Each row of a before or after table is a point. The points were changed in one or more steps. Then noise was added and the rows were shuffled. The steps act on columns, c1 being the first. Name the steps. A step turns or swaps two columns, mirrors them in a line or flattens them onto one, adds a multiple of one to another, or multiplies or shifts one. Angles are multiples of 10 degrees, from the lower column toward the higher: turns from -170 to 170, lines from 10 to 170 but not 90. Use the fewest steps. Two steps may share a column if one is a turn and the other turns, adds or multiplies; they go together, in the order done. Otherwise the lowest column goes first.

Before (9 x 3):
| +0.85 | -0.18 | +0.01 |
| +0.51 | -0.36 | -0.25 |
| -0.27 | +0.73 | -0.53 |
| -0.15 | -0.21 | +0.75 |
| -0.42 | -0.17 | -0.48 |
| -0.46 | -0.10 | -0.28 |
| +0.16 | +0.59 | -0.33 |
| -0.37 | -0.27 | -0.11 |
| -0.61 | -0.23 | -0.18 |
After (9 x 3):
| -0.63 | -0.36 | +0.23 |
| -0.25 | +0.10 | -1.31 |
| -0.43 | -0.54 | +0.02 |
| -0.16 | +0.48 | +0.66 |
| -0.37 | -0.31 | +0.31 |
| -0.47 | -0.30 | -0.03 |
| +0.12 | +0.20 | -0.99 |
| +0.86 | -0.17 | +0.26 |
| +0.52 | -0.51 | +0.38 |
Steps: multiply c2 by 1.6; turn c2 and c3 by -60 degrees

Before (8 x 6):
| -0.07 | +0.43 | -0.23 | -0.01 | -0.94 | +0.25 |
| +0.18 | -0.01 | -0.15 | +0.07 | -0.22 | +0.39 |
| +0.39 | -0.26 | -0.49 | +0.00 | -1.70 | -1.16 |
| +0.17 | +0.39 | -0.51 | +0.18 | +0.11 | -0.18 |
| +0.40 | -0.01 | -0.24 | +0.07 | +0.09 | +0.44 |
| -0.88 | +0.11 | -0.41 | -0.26 | +0.06 | -0.15 |
| +0.07 | +0.30 | -0.33 | -0.80 | -0.27 | -0.18 |
| +0.09 | +0.41 | +0.37 | -0.42 | +0.14 | -0.03 |
After (8 x 6):
| -0.10 | +0.17 | -0.13 | -0.46 | +0.09 | +0.46 |
| -0.42 | -0.50 | +0.22 | +0.04 | +0.13 | +0.03 |
| +0.16 | +0.25 | +0.62 | -0.19 | +0.09 | -0.20 |
| +0.08 | +0.28 | +0.35 | +0.91 | +0.10 | -0.12 |
| -0.08 | +0.12 | -0.13 | -0.17 | -0.22 | +0.38 |
| -0.11 | +0.51 | +0.55 | -0.34 | -1.75 | -1.15 |
| -0.79 | +0.18 | +0.50 | +0.20 | -0.24 | -0.19 |
| +0.00 | -0.05 | +0.39 | +0.04 | -0.89 | +0.28 |
Steps: turn c1 and c4 by -110 degrees; turn c2 and c3 by 120 degrees; add -0.5 times c6 to c3

Before (10 x 11):
| -0.13 | -0.25 | +0.63 | -0.13 | -0.03 | +0.88 | +0.04 | +0.77 | -0.37 | -0.94 | -0.42 |
| -0.68 | -0.46 | +0.59 | -0.06 | -0.19 | +0.23 | -0.15 | +0.38 | -0.33 | -0.47 | -1.01 |
| +0.77 | +0.30 | +0.42 | +0.53 | +0.25 | +0.10 | -0.26 | -0.52 | +0.43 | -0.16 | -0.02 |
| +0.58 | -0.43 | -0.65 | -0.54 | -0.59 | +0.09 | -0.15 | -0.58 | +0.15 | -0.23 | -0.66 |
| +0.21 | +0.00 | -0.16 | -0.35 | -0.76 | -0.49 | -0.65 | -0.49 | +0.71 | -0.10 | -0.05 |
| +0.38 | +0.35 | -0.22 | -0.15 | -0.05 | +0.44 | -0.56 | -0.42 | +0.31 | +0.20 | -0.19 |
| -0.63 | -0.16 | +0.43 | +0.15 | +0.74 | +0.59 | +0.21 | +0.25 | +0.05 | -0.72 | -0.12 |
| -0.14 | -0.48 | +0.12 | +0.51 | +0.11 | +0.34 | -0.46 | -0.31 | +0.25 | +0.03 | +0.42 |
| +0.12 | -0.69 | +0.21 | -0.69 | -0.13 | +0.65 | +0.14 | +0.54 | +0.29 | -0.23 | -0.91 |
| +0.24 | -0.17 | +0.29 | -0.86 | -0.85 | +0.51 | +0.44 | -0.18 | +0.07 | -0.03 | -0.63 |
After (10 x 11):
| +0.37 | +0.14 | +0.40 | -0.14 | -0.06 | -0.24 | -0.70 | -0.14 | -0.27 | +0.27 | +0.38 |
| +0.59 | +0.73 | +0.58 | -0.55 | -0.60 | +0.38 | -0.37 | +0.05 | -0.50 | +0.02 | -0.32 |
| -0.68 | +1.09 | -0.14 | -0.06 | -0.20 | -0.40 | +0.03 | +0.16 | +0.50 | -0.66 | -0.28 |
| -0.14 | +0.45 | +0.35 | -0.15 | -0.03 | -0.84 | +0.32 | +0.07 | +0.79 | -1.10 | -0.17 |
| +0.14 | +1.02 | +0.33 | -0.69 | -0.12 | -0.56 | +0.27 | -0.46 | +0.33 | -0.28 | -0.52 |
| +0.23 | +0.65 | +0.13 | -0.87 | -0.87 | -0.55 | +0.34 | +0.00 | -0.33 | -0.13 | -0.05 |
| +0.77 | -0.02 | -0.20 | +0.54 | +0.26 | -0.29 | -0.47 | -0.23 | -0.51 | -0.30 | +0.29 |
| -0.62 | +0.14 | +0.25 | +0.16 | +0.75 | -0.55 | +0.27 | -0.16 | +0.15 | -0.82 | -0.15 |
| -0.15 | -0.34 | +0.13 | +0.52 | +0.12 | -0.35 | -0.57 | -0.13 | -0.19 | -0.01 | -0.54 |
| +0.22 | +0.05 | -0.17 | -0.36 | -0.77 | +0.49 | -0.85 | -0.49 | -0.45 | -0.05 | +0.01 |
Steps: turn c2 and c11 by 100 degrees; turn c3 and c10 by -20 degrees; turn c3 and c6 by -140 degrees; turn c8 and c9 by 110 degrees; turn c7 and c9 by -20 degrees
